Each point is reached from the start by the listed moves, each made once or not at all, plus a little noise. Say if it took an odd or an even number of moves. Then give how often each move was made.

Moves:
(1): [ 20.3 -37.8 -11.0   2.0]
(2): [32.5 34.0 14.9 17.4]
(3): [ -6.3 -13.8   9.2  29.3]
Start: [ 4.0  6.1 -9.7 -1.6]
Points:
[11.8  5.3 -7.0 -4.1] -> even (0, 0, 0)
[-3.1 -6.4 -1.2 28.4] -> odd (0, 0, 1)
[ 18.4 -47.1 -12.4  22.3] -> even (1, 0, 1)

Moves:
(1): [ 25.3  -3.9  -8.5   2.9  14.1 -10.9   1.9  10.9]
(2): [-4.3 28.8  9.1  3.3 -6.5 10.8  9.6 29.1]
(3): [  1.8  -2.3  22.1  10.8   8.4 -13.1  -7.8   0.3]
(4): [ -3.1   1.3 -15.8  24.4   2.9  -1.2  -0.6   1.5]
(5): [-14.4   8.5  -5.8  -6.1  33.1 -18.1   3.5  -9.1]
(6): [  9.8   2.3  14.3   9.0   8.4  47.2  12.0 -24.4]
(7): [  3.1  11.7  -0.5   7.9  -3.0 -25.0  18.3 -11.3]
(8): [-11.4 -18.7  -6.8  -7.4  -3.4   4.4  19.8   6.1]
Start: [-14.9  -7.3 -10.5  -4.2   4.5  15.9  12.0  12.9]
Points:
[-25.6 -15.2 -16.9  -5.6  -1.4  -9.1  54.4   8.9] -> even (0, 0, 0, 0, 0, 0, 1, 1)
[  3.9 -29.8 -29.9  25.5  28.8  53.6  47.5   4.2] -> even (1, 0, 0, 1, 0, 1, 0, 1)
[ -9.4 -15.3   0.1  41.2  16.9  26.7  50.8 -12.6] -> odd (0, 0, 1, 1, 0, 1, 1, 1)
[-39.8  33.2 -20.7  15.2  31.5  13.4  22.6  34.9] -> odd (0, 1, 0, 1, 1, 0, 0, 0)

Moves:
(1): [  8.7   5.2 -26.1  -6.5  -4.0   4.3  -2.0  18.2 -16.4   8.3  14.1   3.1
  12.3 -21.6]
(2): [ 12.3   7.4  13.5 -17.1  -4.7   8.4 -20.0  31.0  -0.8 -14.6  10.8 -26.0
  -5.7 -10.6]
(3): [ 12.8  -7.3  44.5   7.9  -1.0 -14.5 -13.5  -2.7  -9.2 -15.0 -26.7 -15.4
  16.6  -6.8]
(4): [  0.6   9.0  -2.0  29.2  -4.3  -9.8  30.3   9.1  18.7   9.4   6.7   7.0
   7.1 -27.0]
(5): [-16.9   3.0   0.7  -8.5  15.7   8.4   8.0   6.4  -9.3  15.4   3.0   3.7
 -11.3  -5.7]
(6): [  2.9 -22.9   8.0  -7.0 -11.2  -0.2 -12.6   0.5  -6.6  -4.0  -5.4  -9.4
 -19.2 -12.6]
(7): [ -8.1  14.5   2.9 -17.7 -12.7   5.7  21.8  -9.0  -1.6  24.8  -4.5  -0.3
   9.5   8.1]
(8): [ -6.9   2.4  -9.0  -5.9   3.6 -14.8  14.8   7.2   1.1  -7.9 -10.9  17.6
 -11.3  -4.7]
(9): [ 13.9  -7.1   8.6 -10.4   3.9 -19.3  14.1   4.5  11.7  20.5  -6.0  26.7
   8.3  23.9]
(10): [-15.8   1.5 -16.0 -12.9 -23.2  26.7 -26.3  30.2 -12.1  22.9  -4.3  20.5
  12.0 -28.4]
(11): [-18.9  -8.5   6.7   4.2  -7.6 -30.0  -3.2  -9.0   5.3  -5.5   9.4 -10.6
  -3.8  10.6]
Start: [ 13.0  -9.8  13.1  -3.3  12.5 -16.1   6.6   6.2  -4.7   0.5  15.4   6.4
  -3.7   7.5]
Points:
[  4.8  10.3 -13.6 -37.1 -46.6   8.4  14.7  91.2 -18.2  36.2  22.4  20.6
   2.8 -88.5] -> odd (1, 1, 0, 1, 0, 1, 1, 1, 0, 1, 0)
[-19.5 -29.8  27.7  17.5   4.7 -43.6  28.5  12.7  -0.9  20.3  28.6  -3.4
 -33.1 -26.4] -> even (0, 0, 0, 1, 1, 1, 0, 0, 0, 0, 1)
[  6.9 -58.3  66.1 -18.2 -25.3 -52.7 -36.6  26.5 -15.0  19.4 -17.2  13.7
  12.0  -9.4] -> odd (0, 0, 1, 0, 0, 1, 0, 0, 1, 1, 1)

Moves:
(1): [  1.2  10.1   0.8  -0.1   3.7  -6.7 -16.3   6.5   4.1  -2.8  -8.7  22.6
  13.2   9.3   1.9 -15.6   1.4 -15.2]
(2): [  4.0  10.8   6.6   8.0 -20.1   6.2  17.2  -4.6   4.5  -6.0  -4.5   8.0
   6.2 -18.7   2.5   8.5  -2.5  -2.2]
(3): [  7.0  26.5 -22.7  -3.3 -13.9  -5.3  -4.4   2.6  10.2 -10.7 -27.7  -6.1
  15.9   1.1 -22.8  -4.1 -24.2  29.8]
(4): [ -9.2  16.6  21.1  14.1  -4.3 -11.2  -9.8   8.0  -6.9  -1.0   0.9  -3.7
  18.1  -1.3  -3.3 -13.1   2.9   0.2]
(5): [ -5.1   0.8  19.3  -8.6  -3.1  -3.0   9.6   1.4 -11.1  -1.4 -10.8   8.4
   8.1   6.3   2.6   0.6  -4.7  -5.3]
(6): [ -5.7   6.7  16.6  12.9  12.2   7.4 -12.7   8.6  15.3  11.1   4.6 -22.3
  -3.6  11.2   8.6   1.8  -7.0  -8.3]
(7): [  2.2  26.5   7.3  43.1   7.0 -14.2  -5.4  -7.5  -2.8   8.8  15.6   6.6
  -0.1   5.4  -0.3 -15.0   1.8  -1.7]
(8): [  8.4 -13.6  -2.0  -9.6   0.8  13.4  -2.2  28.9  17.0   2.4  14.6  -9.2
   7.5  26.1 -20.9  -6.0  -7.0   0.9]
(9): [-13.0  11.6 -18.7 -13.4   7.3  10.4  -8.7   3.5  -0.9  -2.5  -2.4   2.0
  -0.3   4.2   3.1   3.1  17.5   6.0]
(10): [-11.7   4.9  -6.7 -11.9  -1.8   2.7 -10.9  -5.1  -3.9  -7.8  -7.7   4.8
  -0.4  -1.4 -13.1  -9.9 -17.6   9.2]
(11): [ -8.5  -6.3   1.2 -12.3   1.0   1.8  11.8   1.8  24.6   3.1   2.8   1.4
   9.0   7.1  -1.6  26.2   1.9 -20.7]
(12): [ -6.2 -14.6   9.7 -10.6  -7.4   2.7  -1.1   4.0   8.5  -7.9   1.5   4.6
  -7.1   4.1  11.0  -0.6   3.8   0.4]
(13): [  9.1 -13.8  -0.5  24.0   1.1  11.5  10.3  -5.5  -2.1  21.8 -12.2  -0.5
  13.8   6.4   2.9   7.3  10.6 -12.3]
(14): [ -6.8 -15.6   5.2  -6.7  -5.7   4.2   1.2  -7.7 -12.1  -1.5   5.0 -10.9
  13.0  11.1  14.6 -28.1  11.4   2.7]
(15): [ 12.9  -4.7  -2.4  -3.4 -10.5   8.0 -12.4  -4.4  -2.0  24.7  -1.0  -2.6
   2.0  -3.3   6.0   1.7  -7.0   7.6]
(16): [  4.5   5.0 -15.4  11.0   2.6  -4.8  -3.7  -0.6 -10.8   2.4  -5.2  15.5
   7.9  -1.9   9.2  12.4  -5.5   0.7]
(17): [ -1.5   9.6  -4.0  11.2  -5.0  -5.0  -4.7  -1.1 -11.2   2.9   1.2 -12.9
 -11.7   5.0   9.9   4.6   8.8  -6.1]
(18): [  8.1   3.2   8.1   7.2   4.5  12.2 -17.1 -20.7  -8.2  -4.3   0.7   6.9
  16.3   6.5  -6.3   1.1   2.3  -9.6]
Start: [  6.6  12.0   5.0  12.1   5.8  -9.5   0.1   7.6  -3.8   7.2   9.0   6.7
  16.7  -0.4   0.3   2.9 -10.7  11.9]
Points:
[ 14.1  54.3 -17.5  60.9  -9.1   5.2 -22.4 -29.4 -30.4  49.3 -24.6  15.7
  89.9  46.6  19.3  12.4   2.4   3.0] -> odd (0, 0, 1, 0, 1, 0, 1, 0, 1, 0, 1, 0, 1, 1, 1, 1, 1, 1)
[  3.7  86.9   1.8  21.6 -27.5   4.4 -48.7 -28.6 -25.7   4.4 -32.5  46.2
  89.2  21.3 -10.8 -54.7 -32.3  34.1] -> even (1, 1, 1, 0, 1, 0, 1, 0, 1, 1, 0, 0, 0, 1, 1, 0, 0, 1)
[  0.1  33.3  43.2  53.7 -27.2  11.4   3.7  31.7  12.1  51.5  16.1  10.5
  63.0  41.7  12.1  20.5  13.6 -20.2] -> odd (0, 1, 0, 1, 1, 0, 1, 1, 1, 0, 1, 1, 1, 0, 1, 0, 1, 0)
[-24.9  45.5   9.6  25.5  24.3  -6.2 -21.6  29.5  15.4  20.0   9.3  -0.3
  47.3  18.2  14.7  34.1  -2.4  -9.0] -> odd (0, 0, 0, 1, 0, 1, 0, 0, 1, 0, 1, 0, 0, 0, 0, 1, 0, 0)
[ 36.4   3.8  32.1  37.6  -2.4  43.1 -20.6  16.9  50.0  58.5   5.1   9.5
  80.0  43.6  -5.8  28.3 -18.0 -47.1] -> even (1, 1, 0, 0, 0, 1, 0, 1, 0, 0, 1, 0, 1, 0, 1, 0, 0, 1)
[  8.7  50.8  46.0  49.0  -9.7  11.7 -48.2  14.5  20.2  32.5  11.7  38.4
  62.8  55.2  11.3  14.5 -43.4 -38.5] -> odd (1, 1, 0, 0, 1, 1, 1, 1, 0, 1, 1, 1, 0, 0, 1, 1, 1, 1)
